Every row gives one point. The window is the flat piece filled in between its corners: a triangle in 3 columns, a solid with four corners in 4, and so on. A path goes straight from each point to the next, and from the last back to the first. List the points from which the path goes on through the window.
In the rows, 128 means zero.

Window:
[[ 75  94 132  45]
 [121 128 141 122]
 [125 118 173  88]
 [200 147 140 137]]
Path:
(1): [127  93 167  96]
(2): [124 170 174  77]
(3): [130 148 125 123]
(4): [168  66 159  94]
(5): [117 100 152 142]
(6): [125 160 146  43]
(7): [120 162 158  69]
(8): [128  92 125  97]
(9): [127  66 111 104]
(10): [ 85 136 153  43]
(11): [100 143 141  66]
(12): [113  99 123 119]
(13): [118  85 133  87]
(14): [168 156 153 100]
(15): [156 171 188  75]
(16): [130  85 127 161]
Through the window after points: 1, 5, 7, 9

Window:
[[ 96 160  98 159 140 139 130 171]
 [114 145 180 168 170 142 162 126]
 [102 181  47 120 151 181 192 141]
 [152 106   7 152 175 121 124 125]
 [125 161 125 142 141  57  93  92]
 [117 113 111 145  35 103  87  74]
 [116 160 145  83  96 214 149 201]
 [106  39 148 118 129 113 167 185]]
Path:
(1): [168 124 102 158  74  90 143 123]
(2): [143 142  26 157 139 124 162 147]
(3): [117 113  66 122 182 152 113 113]
(4): [ 90 135  77 111 164 146 114 129]
(5): [154 145  70 159 139 121 159 132]
(6): [173 127  71 174 114 109 145 192]
(7): [ 93 110 106 102 147 142 122  71]
(8): [ 55 145 131  88 189 182 135 114]
(9): [164 139 152 191 117 119 161 161]
(10): [154 174 120 144 113 103 163 125]
(11): [105 135  86 138 117 133  98 104]
(12): [ 53 161 161 140 137 163 137 130]
(13): [210 119 110 144 112  92 150 174]
(14): [135 113  85 116 108 146 157 193]
(15): [106 122  93 121 137 148 120 142]
(16): [ 96 120 123 107 133 148 129 144]
Through the window after points: 2, 4, 8

Window (9 x 9):
[[ 90  98 147 147 179 169 110 174 102]
 [165 193  76 122 116 153 152  40 195]
 [105  83 155  57 162 155 130 178  71]
 [141 100 183 101 158 145  82 133 103]
 [134 224 106 100 162  81 132 123 212]
 [110 121 204 107 108 162 142 150 135]
 [104  92 159 151  75 111 139 101 103]
 [ 81 143 123  98 101 122  78 153 181]
 [141  44 143 125 134 144 119 195 121]]
Path:
(1): [118 121 159  96 182 118 124  91 214]
(2): [140 143 114 125 121 164 124 121 110]
(3): [151 160 140 117 123 153 106 148  91]
(4): [ 62  38 166  85 135 116 133 131 142]
(5): [101  92 151 123 166 159 106 121 206]
(6): [154 209 104 128  88 108 126 117 102]
(7): [155 113 105 117 122 128  85 215  98]
(8): [ 96  71 185 124 137 138 165  97 174]
(9): [109 105 165  84 185 102  96 113 145]
(10): [135 142 144 123 119 141 120 141 126]
(11): [150 179  96 117  99 151 137  88 164]
(12): [133 145 110 117 152 136 136  66 193]
Through the window after points: 1, 3, 7, 9, 11

Window:
[[115 110 102 100  73 114 112  66  85 177  34]
 [109 151 111 137 180 111 118  97 119  87 211]
 [ 77 113  77 122 139  76 210 143 101 141  91]
 [136 116 165 189 163 130 105 138 106 147 122]
 [176  67 108  89  62 150 169 131 133 188 142]
 [125 131 166 128  89 121  94 117  46 102 112]
 [188 162  70 169 151 136 143 106  88 141  57]
 [154 141 109 108 138 165  44 194 184 136 110]
 [103  90 136 152  98 158 139  63 128  76 151]
 [155 116 178 129 139  93 144  97 198 168  81]
 [162  83  82 156 121 102 111 178  71 114 131]]
Path:
(1): [159 126 116 158  68 120 121 129 123 152  93]
(2): [143 148 139 153  89  88  96 141  99 187 164]
(3): [139  71 104 122 139 152 129 129  50  30  58]
(4): [196 107 159 114 207 146 155 213  86  58 111]
(5): [122 109 109 144  66 110  98 104  85 153 124]
(6): [129 120 119 146 106 112 138 106 129 130 133]
(7): [151  98 107  91 137 151 133 121 113 124  75]
(8): [138  91 139 102 158 120 117 142 116 130 127]
(9): [130 146  79 190 100 123 169 121 119 128 114]
(10): [128 147 107 205  70 114  98 173  79 121 176]
(11): [139  84 147  86 163 125 155  47 104 127  58]
(12): [182  98  79 100 214 159 106  73 160 100  85]
(13): [138 139 149 167  72  92 143 161 113 176 106]
(14): [125 164 156 152 103  88 138 117 123 188 124]
(15): [135  92 114 114 124 151 112  91  96 107  86]
(16): [135 103 129 105 140 136 109 123 130 155  78]
Through the window after points: 2, 4, 12

Window (14 x 14):
[[ 70 109 116 128 177  75  85 109 187 113 101 114  91 158]
 [124  99 164 152 161 177  59 124 126 109 163 179 144  19]
 [201 105  93  90 133 176 162 116 182 146  79 179 161 128]
 [146 130  67 166 156 226 144 106 160 173 127 146 144 114]
 [ 94 147 107 170 116  38 176 127 189 111 168 141 112  90]
 [143 107 128 126 170  79 125 133 109 104 161 132  82 140]
 [131 122  56 117 129 126  96 147 156 127 121 179 124 153]
 [158 170 109 139 135  99  76 112 189 157 185 139  77 131]
 [135 163 129  96  57  99  70  27  49 142 205 151  96 225]
 [125 139 171 134 153 131 146 168 155 104 171 183 200 119]
 [137 160 143 167 136 113 137 150  82 194  93  98  95  95]
 [154 104  76 110  63 218 119 176 209 188 175  44 211 172]
 [125  78 150 135 166  67 120 140 120 178 154 169 138 128]
 [146 104 173 203 117 135 109 140 105 147 127 141 111 127]]
Path:
(1): [ 99 115 161 133 108 145 125 143 146 131 183 146 114 133]
(2): [188 143  49 146 179  41 135 112 151 125 116 122 164 113]
(3): [145 107 116 143 141 108  91 121 145 131 155 159 153 138]
(4): [100 138 156 111 123 166 200 157 145 163 152 157  99 127]
(5): [111 112 136  86 117 167 109 155 160 156 172 149 129 115]
(6): [168 143 121 207 147  92 132 111 148 126 139 118 155 132]
(7): [155 117 138 148 153 115  99 114 141 145 139 130 199 113]
(8): [130 149 111 109 111 164 182 175 157 141 125 172  66 138]
(9): [114  98 110  94 135 166 149 128 140 195 169 198  45 167]
(10): [161 161 122 161  99  79  71 106 140 107 162  70 197 132]
(11): [160 114 105 144 155 110 121 101 147 137 122 155 141 138]
(12): [136 131 112 121 114 184 135 136 150 151 140 152 128 119]
Through the window after points: 1, 7, 9, 11

Window:
[[168  69 144 173  68 136 108 132  36 123 102 123 111 167]
 [ 55 118 127  85 124 156  89 142 164 143 147 176 168 206]
 [ 98 158 149 131 155 146 187 149 205 178 156 101 117 176]
 [163 148  44  98 174  96 121 140 154 110  92  77 158 138]
 [124  63 104 103 150  93  87 175  99 128 129 134 164  75]
 [130  86 146 130 107  92 118 101  56 228 137 129 193 128]
 [112 112 194 143 110 177 114 117 108  88 122 170 146 146]
 [178  65 152 183 138  88 129 137 161 148 196 151 167 110]
 [228  85 139 179 166 123  64 158  63 164  87 120 105 125]
 [120 142  96 183 128 132 171 115 100 134  99 154 112 139]
 [ 99 150 119 125 142  70  57 188  80 101  89 102 174 166]
 [178 142 115 140 190  65 125 153  99 136 212 106 130 102]
 [127  65  96 177 166  72 127  85  62 139 137  92 148 107]
 [130  79 162  81 127  78  59 138  93 124  85 177 125 131]]
Path:
(1): [161 137 115 142 145 119 166 155  41 128 110 144 182 166]
(2): [162  93 104 134 183  63 141 151  64 119 130 176 168 128]
(3): [125 103 137 186 114 125  90  87 131 165 183  25 105 109]
(4): [143 122 100 150 132  99 113 107 123 138 134 109 152 118]
(5): [125  73 156 132 155 141 143 172  74 155 136 140 158 177]
(6): [128 111 115 125 147  77 104 168  86 110 117 135 181 159]
(7): [124 123 134 139 137 108  85 147 122 135 120 111 137 129]
(8): [110  87 147 136 115 124  80 111 119 129 115 128 108 131]
Through the window after points: 2, 6

Window:
[[ 58 134 140  86 168 188 163  83  62 129 135 182 142 118]
 [174  84 177 167 180 118 120  97 124 137 107 197 104 149]
 [112 161 149 163 129 130  95  82  85 165  92 139 117 124]
 [137 130 101 127 165  83  79 160 180 197 167 131 157 118]
 [163 106 159 142 152 160 109  17 118 149 130  90 114 119]
 [169 133 181 177 130 104 177 165 104 197 116 131 137 128]
 [ 98  88 199  35 135 119 175 168 192 130  80  99 181 168]
 [154 190 124 151 121 132 125  82 139 119 203 142 141  82]
 [147  63  92 142 132 157  64 120 171 154 106 149 184 135]
 [101 154 143 153 137 134 138 135  92 127 170 139  91 207]
 [138 140  93 114 142  90 143 114 117  99 136 126 168  92]
 [125 140 119 128 129 141 125 152 157 160 157 115  86 117]
 [162 151 102 117 156 166 108 127 188 126 115  85 165 148]
 [138 170 134 207 145 125 163 148 154  98 149  77 178  79]]
Path:
(1): [140 119 145 138 123 158 197  30 187 134  69 184 115 121]
(2): [139 134 147 141 149 125 102 173  99 149 158  94 144 144]
(3): [134  98 117 103 153 128  78 159 106 109 149 127  79 122]
(4): [110 201 148 174 122 142 188  40 186 166 118 121 231 125]
(5): [115 133 117 167 135  90 161  57 191 171 116 102 163 133]
(6): [150 130 126 118 146 165 102 135 135 124 137 131 150 125]
(7): [118 103 144 106 154 148  67 153  67 117 176 119 216 149]
(8): [137 176 128 181 146 131 186  83 204 170 103 129  72  95]
Through the window after points: 5

Window, 14 rows:
[[ 83 152 179 128  99 182 153 169 172  86  82 144 178  77]
 [150  70 155 163 112 128  88 159 128  70 141 206 147  96]
 [135 155 102 152 216  85 124 140 170 164 192  96 183 123]
 [198  63  91 116 181 159 141 176 147 122 215 131 135 212]
 [195 109  92 173  34  72 149 141 155 160 115 137  62 150]
 [104 127 125 171 148 207 111 142 163  67 100 151 104 137]
 [ 63 173 106 161  96  91 197 194 196 171 138 105  64 133]
 [117 124 206  86 114 129  36 147 158 150 113 192 120 139]
 [163  79 138  47 172 129 212 189  93  71 137 166 113 123]
 [ 97  69  69 110 113 149 103 208 188 155  77 166  94  85]
 [ 68 114 141 150  90 125 123 123 118 120 116 146 140 107]
 [ 87 171 143 139 106 170  91 118 156  92 179 126 110 103]
 [140 142 126 138  99 140  97 180  96 106 137 176 137 132]
 [122 120  83 148  57  92  65 146 152  70 135 172 117 158]]
Path:
(1): [166 119 104 157 120 125 155 152 197 170 145 190 114 114]
(2): [116  93 116 121  87 113 118 169 124  91 117  85  90 164]
(3): [129 118 151 150 169 128 105 183 131 120 127 114 137 128]
(4): [103 151 102 112  86 166 133 104 200 109 144 201 130 122]
(5): [ 62  91 123 129  97 130 184  82 204 146 131 214 159 147]
(6): [172 134 117 137 157 118  59 210 112 105 153  98 113 115]
(7): [130 111 141  79 107 140  97 183 142  67 157 105 104 141]
(8): [130 123 122 166 150 137 123 133 154 134 134 170 168 116]
(9): [124 111  98 131 116 123 144 156 170 142 131 163 118 108]
(10): [114 123 131 138 169 132  54 197 151 127 113  89 146 130]
(11): [129  48 165 163 108 122  79 157 142 130 119  83 104 111]
(12): [100 154  96 142  95 122 130 156 160 101 134 171 116 142]
(13): [125 101 122 134 116 132  93 130 168 120 168 226 129 157]
(14): [137 137 130 146 116 115 117 190 109 107 102  39  99  80]
(15): [134 105 160 145 149 115 109 193  95 108 132 104 124 105]
(16): [128 124  87 117 131 127 131 140 174 125 153 173 121 148]
Through the window after points: 3, 5, 9, 11
